Each row of a before or after table is a point. One or more steps were done to the points. Then noise was added and the rows were shuffled. The steps act on columns, c1 being the first. What was done? A step turns or swaps two columns, mirrors them in a line or flattens them onto one, adds a multiple of one to another, or multiplies or shifts one. Angles are multiples of 10 degrees, from the lower column toward the higher: turns from -170 to 170, lines from 10 to 170 but not 90. Use the fewest steps. Two steps may share a column if one is a turn and the other turns, adds or multiplies; they go together, in the order done. Otherwise the lowest column goes first.

Before (13 x 2)
-54	47
-23	59
-8	91
54	-30
35	-32
-28	-29
69	-50
-6	7
15	39
-1	40
-70	33
24	-26
7	-8
After (13 x 2)
-36	7
34	76
1	-3
-52	-36
-40	-3
23	32
19	30
5	15
-82	-24
21	56
-37	-56
36	-22
-21	-83
Steps: turn c1 and c2 by 100 degrees

Before (10 x 4)
-4	-100	-15	-45
-34	-9	11	-21
-64	-62	-18	-37
-24	83	-26	-32
-73	-65	38	-31
-57	-5	-1	86
23	21	24	-26
-14	-72	14	0
-96	-14	19	-100
-44	16	28	29
After (10 x 4)
-7	-11	18	-108
31	12	-40	5
-84	-18	5	-72
-76	27	73	35
-58	32	9	27
-44	5	-18	-16
-29	-49	-55	54
-17	25	29	-65
-125	-9	-81	-61
-95	37	-8	-71
Steps: multiply c1 by 1.3; turn c2 and c4 by 60 degrees; turn c2 and c3 by -110 degrees

Before (13 x 8)
-8	37	73	2	-48	-86	-2	49
-50	32	-28	-8	-11	16	-7	70
30	107	63	16	3	75	-11	-42
-49	6	8	-46	62	-110	0	18
35	4	-5	30	-9	55	-27	-35
-40	6	38	65	-29	-75	-36	45
35	13	48	-38	-54	-15	-37	-22
29	39	3	-48	35	21	-47	-29
-10	16	17	5	16	-30	23	-39
-28	3	-14	-10	-102	13	-63	-28
-45	73	73	74	-36	20	7	-31
-40	63	12	-82	2	-26	-96	19
83	69	-30	-18	-22	-65	-77	-38
After (13 x 8)
27	7	55	-38	-56	-37	-41	-25
3	62	-2	-76	2	6	-100	17
11	72	55	76	-34	-15	9	-33
8	31	14	-53	31	55	-38	-30
16	39	70	5	-48	-118	-23	43
4	6	8	30	-9	60	-13	-39
0	60	-3	-24	-17	-48	-96	-33
-8	3	-22	-3	-100	-42	-53	-26
-11	35	-32	-11	-11	4	7	76
5	16	19	1	15	-25	16	-41
15	110	68	18	7	71	17	-46
-2	2	-9	-43	67	-62	-42	18
18	6	14	67	-25	-73	-67	42
Steps: flatten c1 and c3 onto the line at 70 degrees; turn c6 and c7 by 20 degrees; add 0.7 times c5 to c6

Before (13 x 9)
15	25	-33	0	5	30	32	-23	7
-12	-19	-91	-13	-18	-53	9	144	3
12	-35	61	-32	-19	21	40	-30	-29
-6	-15	14	38	-19	-26	10	33	-53
-117	201	7	38	-29	-10	-53	-4	-35
-1	-17	-40	24	-27	-15	15	-32	2
16	-9	49	29	-41	17	-43	-8	61
-18	52	39	35	53	-3	35	-17	78
-7	-1	75	0	-22	32	3	11	14
23	-25	25	-42	83	-12	7	8	19
19	-41	5	10	-35	15	-29	7	-36
-79	-6	56	-24	-2	-13	5	-12	-13
-63	-32	53	6	59	48	26	-3	5
After (13 x 9)
-79	1	-13	-23	-8	-14	-3	51	-1
-18	-43	-8	33	62	0	59	41	46
22	-86	-11	-41	-9	-14	15	15	14
-12	15	4	-12	-21	-51	7	-163	5
-2	25	63	25	-22	-16	9	-9	7
17	0	9	-1	27	32	23	-10	18
-6	16	-8	40	-17	-26	-18	-11	-15
-118	61	8	38	194	-10	-47	10	-40
18	26	-25	10	-45	16	-34	0	-29
12	12	-39	-32	-38	19	10	67	7
16	40	-44	30	-15	17	6	43	4
-63	-63	-80	6	-21	48	18	41	15
-7	21	-88	-2	-4	32	7	47	8
Steps: turn c2 and c5 by 80 degrees; turn c3 and c8 by 130 degrees; add -1 times c6 to c3; flatten c7 and c9 onto the line at 40 degrees

Before (14 x 12)
-47	21	-22	26	-8	-70	19	-13	-87	14	63	-15
-10	-30	-81	23	-57	17	-73	51	-27	35	39	-29
33	-5	37	77	22	-14	49	-44	32	54	35	-42
-30	-65	4	10	43	6	-50	33	-12	39	21	-58
-23	39	-37	-63	-41	-37	9	-8	28	-56	37	52
70	-30	20	-23	42	54	37	66	-49	-27	-24	-38
-23	35	-69	-26	-31	-65	-42	56	-5	24	77	89
45	-65	-47	-55	48	29	50	-52	28	60	12	46
-43	-22	55	43	-54	21	-39	-11	-39	-1	-31	45
25	9	17	39	48	-13	-34	-36	-64	82	-45	-32
17	-64	-9	-26	13	-85	28	36	5	-36	58	-30
-8	7	41	-63	31	3	36	-16	-37	37	13	7
-50	10	2	63	12	-38	18	56	26	16	-50	13
-35	-55	29	-33	73	56	-37	-14	-25	-46	7	39
After (14 x 12)
108	40	-50	-57	31	16	148	41	-47	-9	-2	-64
-61	-55	-35	-73	-28	-32	28	29	2	4	11	-34
-111	5	50	54	-57	18	-118	-31	-16	12	-19	-56
-84	44	26	-33	77	55	-113	-22	-20	-11	-2	-54
-131	-11	1	76	15	-50	53	21	59	-4	-24	-13
177	45	16	-8	51	33	106	-63	61	-10	-30	24
81	16	38	62	13	20	148	34	-33	-4	56	40
-24	36	-83	7	-62	38	-219	-45	53	7	51	15
64	-5	20	53	31	-39	-99	-54	-47	-5	-38	31
44	75	-5	-46	23	-57	90	0	46	-9	49	1
-73	77	7	8	36	12	-153	-16	31	1	20	37
-50	-60	-68	-46	-33	-26	-127	-18	57	8	55	-69
-116	-14	-21	3	-11	-34	67	-81	-35	-1	65	18
-15	-10	40	-60	17	-8	111	-30	-24	-14	-7	-4
Steps: multiply c1 by 2.5; turn c2 and c12 by 160 degrees; turn c4 and c11 by 20 degrees; add 0.5 times c11 to c6; flatten c5 and c10 onto the line at 170 degrees; multiply c7 by 3; mirror c8 and c9 in the line at 50 degrees

Before (11 x 14)
-16	-49	-74	42	-16	38	31	-5	13	14	-82	62	18	73
-4	-28	17	36	-24	25	-24	40	97	43	-20	6	-8	22
-57	71	-7	-28	0	-35	37	-24	22	-4	18	-42	-14	-22
10	3	50	-19	-15	-48	81	-2	12	-13	60	-24	-9	-39
55	-11	37	-48	9	-7	-42	-49	-26	88	46	34	-7	-79
-94	-40	-43	51	25	-30	-8	7	28	-13	-28	37	4	14
26	-6	64	-59	24	-9	15	-9	-49	30	-7	-30	-63	-64
43	-7	41	22	27	82	7	-19	-24	40	32	45	-86	-11
-51	4	-40	-1	62	-93	41	-30	67	-25	9	-64	1	37
35	-29	13	17	-15	25	-3	7	-27	111	44	-19	-56	-59
-77	31	22	54	75	-8	60	11	27	-18	-9	-61	48	47
After (11 x 14)
82	3	-73	-46	21	-38	-5	-49	-29	63	47	34	-7	-79
36	18	-50	-60	28	-64	89	-9	-51	21	-9	-28	-64	-65
-54	34	-59	-28	-98	-5	2	-24	21	14	19	-42	-16	-22
71	-29	-30	16	25	-4	35	9	-26	91	44	-19	-57	-61
-9	-38	84	42	56	84	11	-3	14	19	-81	63	19	73
11	-34	51	37	18	-7	-170	39	96	42	-19	5	-10	23
-55	56	-64	-1	44	5	-58	-28	65	-6	10	-65	2	37
53	20	80	22	32	-12	43	-18	-23	22	30	44	-85	-11
-92	3	-32	51	77	28	-50	6	30	20	-27	38	3	14
-79	82	47	56	18	-25	21	12	25	7	-9	-61	48	50
5	-12	-70	-18	-16	-65	64	-3	14	-15	59	-24	-8	-41
Steps: turn c1 and c10 by -20 degrees; turn c2 and c5 by -60 degrees; multiply c5 by 1.6; turn c3 and c6 by -70 degrees; add 1 times c14 to c3; add -1.5 times c9 to c7
